Rows are points. Each copy is the shape, with its points in the same order, stretched, turned, moved and blurred by noise. Is it also mirrored, or only turned?

Shape, 6 rows:
[[ 14 -49]
 [-12 -44]
 [-10 -33]
 [ 45  71]
 [  9 -23]
 [-11  63]]
Copy 1, 6 rows:
[[ 42  14]
 [ 50 -12]
 [ 28 -21]
 [-72  18]
 [ 11   3]
 [-58 -43]]
Copy 1 is: only turned
Copy 2 (6 x 2):
[[-44 -25]
 [-51  -4]
 [-35  -2]
 [ 71 -51]
 [-18 -24]
 [ 62   0]]
Copy 2 is: only turned
Copy 3, 6 rows:
[[-29 -19]
 [-49   5]
 [-34  12]
 [ 92 -19]
 [-18  -5]
 [ 40  40]]
Copy 3 is: only turned

Shape (6 x 3):
[[  6  19 -14]
 [-42 -20 -10]
 [ -6  -8  10]
 [  0  22 -31]
 [-57 -22  58]
 [  4 -11 -30]]
Copy 1:
[[ 14   0   6]
 [-24 -38  -4]
 [-19  -6   3]
 [ 24  -8   4]
 [-72 -35  28]
 [  4  -6 -19]]
Copy 1 is: mirrored
Copy 2, 6 rows:
[[  0   3 -22]
 [-36  -8  33]
 [  5 -10  20]
 [-16   7 -36]
 [  6  11  95]
 [-20 -19 -20]]
Copy 2 is: only turned
Copy 3, 6 rows:
[[ 19   4 -29]
 [ -9  32   3]
 [  8   4   1]
 [ 16  17 -40]
 [-38   1  32]
 [ 25  25 -11]]
Copy 3 is: mirrored
Copy 4 (6 x 3):
[[ 13   2 -25]
 [ 10 -29  27]
 [  8  15   0]
 [ 16 -12 -19]
 [-48  14  37]
 [ 49 -16   1]]
Copy 4 is: only turned

Shape, 11 rows:
[[-33  17 -10 -11 -24 -13]
 [  8   1 -25 -48 -13   2]
 [  7   6   9  -8 -56   2]
 [-27 -30   9  24 -50 -24]
 [  4 -21   8  18  22  20]
 [-10  27 -48 -40 -30  41]
 [ 13  19 -25  23 -38 -18]
 [  0  28  -4 -60 -25  18]
 [ 55 -61  18  19  30  -2]
 [ -3  -3 -28 -48 -22  31]
 [  0 -46  39  -7  41  45]]
Copy 1, 11 rows:
[[  9  17 -29  -2 -40  33]
 [-10  30 -20  28  -1  19]
 [ 46   4   6 -13   3  39]
 [ 54  10 -26 -30 -34  13]
 [-20 -37  -1   4  20 -30]
 [-13   7 -37  22  11  55]
 [ 63 -14   0  12 -31  41]
 [-17  27  -3  11   4  41]
 [ 15 -28  20  16  34 -66]
 [-14  21 -34  13  19  26]
 [-61 -31  -2 -14  43 -62]]
Copy 1 is: only turned
Copy 2, 11 rows:
[[-38  11 -15 -33  23   6]
 [  8 -25   8 -51   0  13]
 [-34  39  19  -8  -1   8]
 [-78  17 -13  11 -10 -24]
 [ 46 -16 -16  20  -5  -8]
 [  3   3 -21 -63   5  53]
 [-51   9  32  31   7  22]
 [ 17  23   6 -68  18  19]
 [ 63 -50  31  58 -36 -33]
 [ 18  -8 -14 -64 -10  21]
 [ 95 -16 -31  -9 -15 -35]]
Copy 2 is: mirrored
Copy 3 (11 x 6):
[[  1  33  -9  14 -24   2]
 [-16  33 -33  -5   6  35]
 [  4   2  21   1 -44  30]
 [ 49 -23  17   9 -58 -13]
 [-15 -32   2   2   0 -23]
 [-27  52 -29  40  15  60]
 [ 28  17  39  -5 -17  11]
 [-46  45 -28   4 -11  46]
 [  5 -71  13 -45   2 -26]
 [-24  26 -39  22   4  49]
 [-48 -59 -26   4  -6 -27]]
Copy 3 is: only turned
Copy 4 (11 x 6):
[[-27  17 -17 -32  24  26]
 [  4 -32  26 -47  29  26]
 [  0  19 -27 -66  -4  25]
 [-23  77  -4 -23 -29  36]
 [ 19   1  -9  28 -40   4]
 [-16 -49 -26 -44  44  63]
 [ 29  44 -39 -31  25  26]
 [-25 -48   1 -72  20  19]
 [ 74  14  34  23 -65  -6]
 [-10 -49   2 -44  17  56]
 [ -6 -47  13  24 -86  -5]]
Copy 4 is: mirrored

Shape:
[[ 37  -9  17 -26 -32  49  23  59  35]
 [-29  27  -8 -33  24   2  19  49 -25]
 [-29   9  49   1  -9  22 -32   3  42]
 [  9 -18  15   0  10  33 -38 -17 -21]
 [  5  19   8   4  51  22  -5  29  36]
 [-19  34  65 -25 -21  -2 -21   0   1]
 [-11  58 -27   4  18  15 -35  26  15]
 [-35 -18  47  46  18  -1 -27 -23  -9]
 [-49   2  28 -26 -14   9  -3 -15  17]
 [-36 -10  -6  13 -26 -22  19 -13   1]
 [ 26 -26  36  47  36 -10 -14 -23  34]
 [ 18  30  27   4 -10  44  -1  52  -1]
 [ 38 -36  10  38 -28  23  40   6  -2]
 [ -2   8  -1  18 -37  16  47   3 -12]
 [-33  45 -24   4  18   2  22 -34  24]]
Copy 1, 15 rows:
[[-11  35  93 -19  53 -29   6 -26 -39]
 [-31 -13  -3 -13 -13 -14 -64   5 -37]
 [  6 -14  -2  54   5 -46  16   4   5]
 [  9  23 -50  -1   6  -8  26 -19  -8]
 [-40  50  -3  32 -39  -5   0  -8 -10]
 [ 30 -42 -23  25  11 -30   2  16 -39]
 [-31  25 -24  48 -13  22 -42   1 -14]
 [ 44 -17 -49  24 -57 -33  32   6  38]
 [ -8 -50 -15  17  10 -47  -7   0   2]
 [ 10 -54   2   3  -9 -21  -9   3  29]
 [ 14  32 -13  26 -53   3  67  -5  26]
 [ 23  27  37   5  12 -26 -17 -23 -44]
 [ 28   9  59 -29   3 -17  36 -47  12]
 [ 20 -38  35 -17   9 -21 -11 -47  -4]
 [-46 -40 -32  43 -35  -4 -18 -47  15]]
Copy 1 is: mirrored
Copy 2, 15 rows:
[[ 31  19  71  17 -13  -9   4 -47 -35]
 [ 33   6  39 -37   9  28   5   0  53]
 [-24 -24  40  -8 -77 -36  25 -14   7]
 [-40  18 -18  13 -61  -2  10  14  17]
 [-20  -7   9 -10 -33   3 -27 -69   2]
 [  3 -13  35 -57 -75  -4  72   8   2]
 [-22 -24  15 -24 -30  61 -16 -48  19]
 [-10 -22 -18   5 -95 -34   8  41  19]
 [-14 -37  31 -25 -36 -38  32   5  37]
 [ 34 -63  10  -5   5  -8   7  33  29]
 [-19 -29 -45   3 -55 -37 -24 -24 -37]
 [ 30  20  43   4 -51  34  24 -26 -23]
 [ 52 -11  10  47 -18 -14 -11   2 -40]
 [ 60 -43  15  16 -11  13  20  -2   8]
 [ -3 -84 -22 -18   1  10  -1 -46  41]]
Copy 2 is: only turned
